Rows are points. Each copy is the shape, with its points in the same order, stretched, turned, moved and blurred by noise. Is it also mirrored, or only turned?

Shape:
[[ 47 -18]
 [-62 -17]
 [-85  46]
 [ -4  31]
 [-40 -65]]
Copy 1, 5 rows:
[[ 42 -20]
 [-66 -19]
 [-93  40]
 [-14  27]
 [-38 -65]]
Copy 1 is: only turned
Copy 2, 5 rows:
[[-12  41]
 [ 51   7]
 [ 49 -38]
 [ -1   6]
 [ 44  46]]
Copy 2 is: only turned
Copy 3, 5 rows:
[[ 24  41]
 [ -5 -35]
 [ 34 -87]
 [ 51 -30]
 [-23  10]]
Copy 3 is: mirrored

Shape, 9 rows:
[[ 19  24  36]
 [-27 -10 -15]
 [-40 -24  10]
 [ 73 -55 -38]
 [ 54  84   2]
 [ -7 -13  59]
 [  1 -12 -25]
 [ 45 -54  -7]
 [ 24 -10 -18]]
Copy 1 (9 x 3):
[[  40  -15   70]
 [ -35    1    7]
 [ -55  -12   28]
 [  39 -103  -51]
 [ 118   33   48]
 [  -9  -41   84]
 [  -6  -18  -10]
 [  11  -95  -11]
 [  21  -36   -6]]
Copy 1 is: only turned
Copy 2, 9 rows:
[[ -8 -22  61]
 [ 12  12  -4]
 [ 39  14   6]
 [-30 -93 -90]
 [-80 -21  71]
 [ 38 -15  56]
 [ -6 -11 -25]
 [ -3 -72 -54]
 [-20 -36 -17]]
Copy 2 is: mirrored

Shape:
[[-60  -7 -54  15]
 [-21  49  -7  16]
 [-60 -23   3  21]
 [ 82 -27  12  37]
 [-46 -37  -2   5]
 [ 40  44  21 -32]
 [ 33  47  19 -59]]
Copy 1, 7 rows:
[[ 42 -68   3 -16]
 [ -9 -29  17 -66]
 [  6 -44 -49 -24]
 [-82  18  19  53]
 [ 23 -21 -44   2]
 [-20  22   6 -46]
 [ 13  49   0 -59]]
Copy 1 is: mirrored
Copy 2, 7 rows:
[[-44  20  69 -80]
 [ 36 -14  31 -22]
 [-51 -34  16 -78]
 [-18  10   4  53]
 [-64  -8   3 -71]
 [ 50  30 -44  28]
 [ 52  52 -64  20]]
Copy 2 is: only turned
Copy 3:
[[-78  18  30 -38]
 [-58  52  14  51]
 [-83  -8 -20 -19]
 [ 67 -35  33  68]
 [-53  -6 -18 -30]
 [ 36  73 -18  76]
 [ 36  98 -35  54]]
Copy 3 is: mirrored
Copy 4 (7 x 4):
[[ 24 -37   3  90]
 [ 11 -34  24   5]
 [ -4 -26 -43  68]
 [-14  85  20 -73]
 [-14 -12 -26  63]
 [-30   5  75 -63]
 [-39  -6  92 -51]]
Copy 4 is: only turned

Shape:
[[ 91 -33 -41  10  20   8]
 [ 22  -3 -46 -28   2  -9]
 [-21 -43  -5   7  20  58]
 [  7   2 -22  27   6 -17]
 [-23 -14  57 -33 -62  39]
 [ 31  40 -50  65  57  -8]
 [ 23  12 -10 -49   3   0]
 [-24   1 -30  -6  43 -49]
 [-28 -17  28   0  37  47]
 [-15  -4  69   2 -10   8]]
Copy 1 (10 x 6):
[[ 39 -23  29  73  18 -80]
 [-12  50   4  19  54 -38]
 [ 87   5  -4 -35 -15  -5]
 [-20  -8  -1  16  18 -36]
 [ 59   9 -35 -16  18 104]
 [-55  -3  48  21 -22 -96]
 [-14  74  -6  23  31 -10]
 [-66  47 -25 -11  40 -73]
 [ 47  34 -17 -35 -48  -5]
 [ 31  -5 -47   7 -35  28]]
Copy 1 is: only turned
Copy 2 (10 x 6):
[[-22 -44  25  -1 -26 121]
 [-20 -10  23  41  18  35]
 [ 59 -17   0  10  64  56]
 [ -9  27  19  -4  13  47]
 [ 88  -5 -31  36  -9 -29]
 [-24  23  70 -49  14  95]
 [  7 -38  22  34   3   1]
 [-37  17   6  10  66  -2]
 [ 61 -27   4 -20  57  23]
 [ 57  -5 -28 -24  -7 -22]]
Copy 2 is: only turned

Shape, 11 rows:
[[-28   9 -35 -48  60  34   7 -21]
 [-52  45 -54  30  75   8  38 -59]
 [-36  -9  68  15 -55  38 -66  -3]
 [ -5  37 -70 -20  96  44   6 -17]
 [ -5 -40  18  -7  43  16 -20 -14]
 [-30  90 -26   8  -3 -84  21 -24]
 [-48  34 -41  31 -76 -54 -47 -53]
 [ 24 -16  22  38 -85  71 -39  22]
 [-19  10 -48  16  73  24 -14  60]
 [-49  10 -44   2  -2 -18  36 -12]
 [ 14  -2  -9  17  23 -11 -15  -8]]
Copy 1 (11 x 8):
[[ 53  -6 -19 -22  44  40  -3 -36]
 [ 96 -70 -28 -33 -32  25 -18  31]
 [ 18  24 116  59 -49 -24  53 -41]
 [ 70 -60 -35 -17  35  55 -49 -14]
 [ 16   9 -14  22  -5 -20  -1   6]
 [ 24  -9  32 -52  -3  21  27  70]
 [ 41  -5  57  41 -44  51 104  42]
 [-46 -38 106  95 -75  30  36 -55]
 [ 56 -31 -20 -10  11  92 -88   8]
 [ 21 -13  -9 -18 -18  67  16  10]
 [  4 -15   3  21 -13   8  -7  36]]
Copy 1 is: mirrored
Copy 2, 11 rows:
[[ -17    5   75  -49   10   -2    6  -85]
 [ -74  -42   16  -79  -14   32   20 -110]
 [  64    9  -41   14  -78   27  -83  -16]
 [ -30   -7   77  -45   46   -1   43 -115]
 [  23   13   47   13   10   31   -8  -32]
 [ -91    1  -22  -57  -37  -49  -29  -23]
 [ -42  -79  -28   16 -112  -28  -59  -10]
 [ 120  -19  -46   18  -51  -13  -70   11]
 [   0   17   43  -15    3  -12   65  -69]
 [ -40  -36   14  -54  -52  -26   -6  -19]
 [   4   -3   18   11    3    4   -3  -17]]
Copy 2 is: mirrored

Shape:
[[ -1   3 -10  -7   6  61 -15 -22  -4]
 [ 13  -9 -37   1 -17  26 -63 121 -16]
 [ 27  -1   7  21   9   0  -7  14  19]
 [-29 -56  10  -4  24 -20  10  -5   3]
 [  6  12  -3  -8  -3 -19  20 -18  23]
 [-23   4   8 -17  27 -17   1  26  11]
 [  0 -36  17   6 -21  34  -7   6  23]
 [-10  16 -18   1  -5  34  19  11 -53]
 [ 25  10   6 -28   7 -28  13 -22  15]
 [-25   6  10  11  11 -23   6 -17  22]
 [  2  14  13 -16 -18  -2   9  -1  21]
 [ -1   4 -37  -5 -10 -34 -20   2   8]
 [  8  21  23  -8 -10  -7 -17 -17 -12]]
Copy 1:
[[ 27  -4  47 -12  18 -33  34 -22 -25]
 [ 45 -71 -75  87  27  42 -32 -16  -8]
 [-11  -2 -29   8  11   6   7  15   1]
 [ -1  -1  19 -13 -43   8 -10  33  16]
 [-27  23  -5 -18 -11  13   0 -14 -16]
 [ 21   3 -28   6 -25   4  -7  26 -22]
 [-25 -27   9   0   3 -10  14  -1   3]
 [ 60  -6  39 -35  22   4  11   0 -32]
 [-30  44  -6 -23  -3   1 -18 -16 -10]
 [-11  15  -3 -10 -29  16  19  30 -17]
 [-27  10 -14 -14  -4   2  -8  -7 -30]
 [-20  22 -12  32 -13  34  -8 -24   4]
 [ -5  24   9   3  10  -4  -8  14 -29]]
Copy 1 is: only turned
Copy 2:
[[  1 -22 -21  37 -24 -26 -21  16  -7]
 [-56 -52   5  28 -18  61  26  29 -35]
 [ -5  14 -28   0  28  11  16   6 -43]
 [ 52  14  38  -9  46  23   4   0   9]
 [ 12  27 -17 -25  30 -24  31  -1 -22]
 [  7 -16  12 -27  55   4   9   5  -7]
 [ 10  -3   7  23  -5  18   6  54 -27]
 [-27   3  19   6 -30 -33 -21 -21 -18]
 [  0  45 -18 -30  48 -17  29  -2 -10]
 [ 35   5 -17 -29  33  -7   9  -4 -16]
 [ -7  12 -10 -22  17 -14  22  30 -23]
 [ 20  12 -29 -16   7   4  41 -17  -6]
 [-13  27 -33 -24   7  -2  -8   9  -9]]
Copy 2 is: only turned
Copy 3 (13 x 9):
[[  24    9  -11    2  -20  -27   -5   29   20]
 [ -90   16 -120  -20  -22 -118   -8  -23  -69]
 [ -32  -27  -27  -31  -21   -1    4    3  -33]
 [  23  -13   24  -15   24  -41  -25  -63   20]
 [  18  -20    3   11  -31   55   -4  -11    6]
 [ -37    2  -32   -6   -7   22  -12  -37    9]
 [  12  -30   -2   -9    5  -43  -51   22  -26]
 [  28   68  -25  -14  -32  -17    3  -27  -10]
 [  -4   -1   10   22  -55   55   -5  -21   10]
 [  10  -23    6    1   17   32   11  -15   11]
 [  -4   -5   -9   21  -31   43  -27    6  -11]
 [   0  -19  -14   25  -21   -2   29  -32   -2]
 [ -20   36    8   26  -32   18    8   -7  -14]]
Copy 3 is: only turned

Shape, 14 rows:
[[-30 -35  15  36 -30 -11   1 -25 -41 -10  25]
 [  4   3  33  -4   6   1  -6  25  16  29  -4]
 [-40  41  -2 -44   3  -6  59 -32 -20 -37 -23]
 [ -9  35 -24  -3 -37  33   9  42  47  51  43]
 [ -3 -66  26 -23 -12 -56  48   8  50 -18 -19]
 [ 37 -11 -26   9  38 -22  15   3 -20  41  35]
 [ -6 -54  -3 -37   8  39 -26  -9 -33   9  21]
 [ 12   6 -37 -25 -49  32  19 -23  -1  39  37]
 [ 18   7  -7 -13  -6   7  22  24 -18 -14  37]
 [-49  30 -44  22  -4  43   5 -39  20 -33  30]
 [ 18 -19  -7  17   9  -3  -9  84 -64  46 -14]
 [ 45 -22 -14  -2 -32 -65  -9  10 -21   3   2]
 [ 69  55 -35 -18 -22  30  74  -8  48  26  -6]
 [ 24 -10 -24  17  26 -40  25  20   8  23 -12]]
Copy 1, 14 rows:
[[ -4 -45  14  29 -64   5   0 -24 -39 -47   4]
 [ 11  42 -10  12   9 -24 -11 -14  -7  30  19]
 [ 20 -36 -65  -3  42   5 -26  11 -69 -30 -64]
 [-57  34  28  46 -36  23 -38 -21  17  28 -30]
 [ 70 -22  14  35  48  10 -62 -79 -24   2   9]
 [ -6  -8 -13 -17 -52  11  46  30  35  51 -19]
 [ 14 -31  32  10   5 -51  29  25 -29 -14  -6]
 [-29 -21  46  41 -25  48 -14  37 -10  -8 -37]
 [ -8   1 -32  26 -20  12  29 -15  12   5 -33]
 [-57 -49 -22  24 -19  10 -53   6  -2 -45 -54]
 [-35  34   3 -39 -26 -18 121 -27 -32  25  21]
 [ 33   6  14   0   2  25  47 -34   1 -40  12]
 [ -2   8 -45  52  51  70 -61  37  35  54 -40]
 [  5  -3 -21 -23   3  10  17 -10  16  31  -8]]
Copy 1 is: mirrored
Copy 2 (14 x 11):
[[-43 -47 -19  42  14 -14 -33   8   9  23 -32]
 [-26  15  16  14 -21  -1  25   3 -19 -23 -23]
 [ 19 -16 -56 -32  -8 -40  -2  58  29 -65  13]
 [ 41 -25 -14 -45 -53  43  71  -5 -17  -3 -61]
 [-13  30 -49  58 -53 -95  -3  56  -8  34 -39]
 [-25 -37 -26  -5 -12 -18  45 -47   4 -19 -24]
 [-15  21 -12 -17 -15  -2 -39 -37  31  19 -20]
 [ 34 -52  -4 -73 -53 -10  24  -9  31   0 -51]
 [  2  -4 -17 -26  11 -17  36  -6  -6  -5 -47]
 [  6 -62 -73 -28   7  51  10  15  21  16  35]
 [-35   6  27  38   9  23  37 -49  30 -35 -53]
 [ 12 -20  23  22  10 -90  17 -15   4   5 -36]
 [  5 -53  12 -88 -60 -21 102  30  33 -38 -20]
 [-25 -26 -26  32 -17 -27  49  -9  15 -18  -5]]
Copy 2 is: only turned
Copy 3:
[[-43 -29 -49 -18   5   7  36  18 -22 -17  -1]
 [  3 -35  23   0  32   2  13  -1  18  19   4]
 [ 66  -3 -42  25 -64 -16   6  17 -35 -19  26]
 [-19   2  36   8  -7  10   9  34  16  -7  78]
 [ -1 -29   2  14 -58  63  29 -16  13  10  -7]
 [-48 -14  31  29  23 -18 -22  -8  -7 -34 -10]
 [-54 -39 -30  11  25 -14 -32 -61  16  26  31]
 [-57  18  10  12 -37 -28  21  -7 -33 -38  65]
 [-25  -5 -13  41 -30   0   4  28   4   6  22]
 [  1  30 -36 -26 -31   8 -17  37 -31 -15  54]
 [-54 -62  -4  10  38 -33   6  25  71  -8  -9]
 [-49  20  -9  -1 -22  -2  61   1  19 -52 -21]
 [-16  44  72  20 -93 -34  31  38 -51 -26  35]
 [-18 -10  25  -1  -7   5   4  16  14 -33 -19]]
Copy 3 is: mirrored
Copy 4 (14 x 11):
[[ -16   25  -53  -29    3   35   11  -16  -12  -16  -54]
 [   5  -16    5  -23   -4  -40   21    9   18   -4    0]
 [ -18  -25    1   35    0   21  -35   51  -72  -20  -16]
 [  11  -54   19    9  -61  -44  -45  -53   76  -43   -5]
 [  70   28   -4  -11   22  -36  -26   74   -6   21   19]
 [  22  -22  -64    8    8  -12   32  -77   37  -14   54]
 [ -22   -1  -79   39  -26  -50   32    9   41   14   -9]
 [   0   -4  -13   66  -75   10  -10  -44   85  -14    2]
 [ -17    1  -29   -3   -1  -26  -33  -26   34  -24   33]
 [ -21  -37  -10    0  -26   16  -60  -62  -40    8  -56]
 [ -26    8  -50  -38   -4 -101   44  -16   34  -92   49]
 [  11   60   11    1   24    2  -14  -18   48  -24   15]
 [  26    5   40   27  -67    3  -12  -36   61   -9   97]
 [  35    3  -11  -16   11  -31    6  -39   -2  -24   45]]
Copy 4 is: only turned
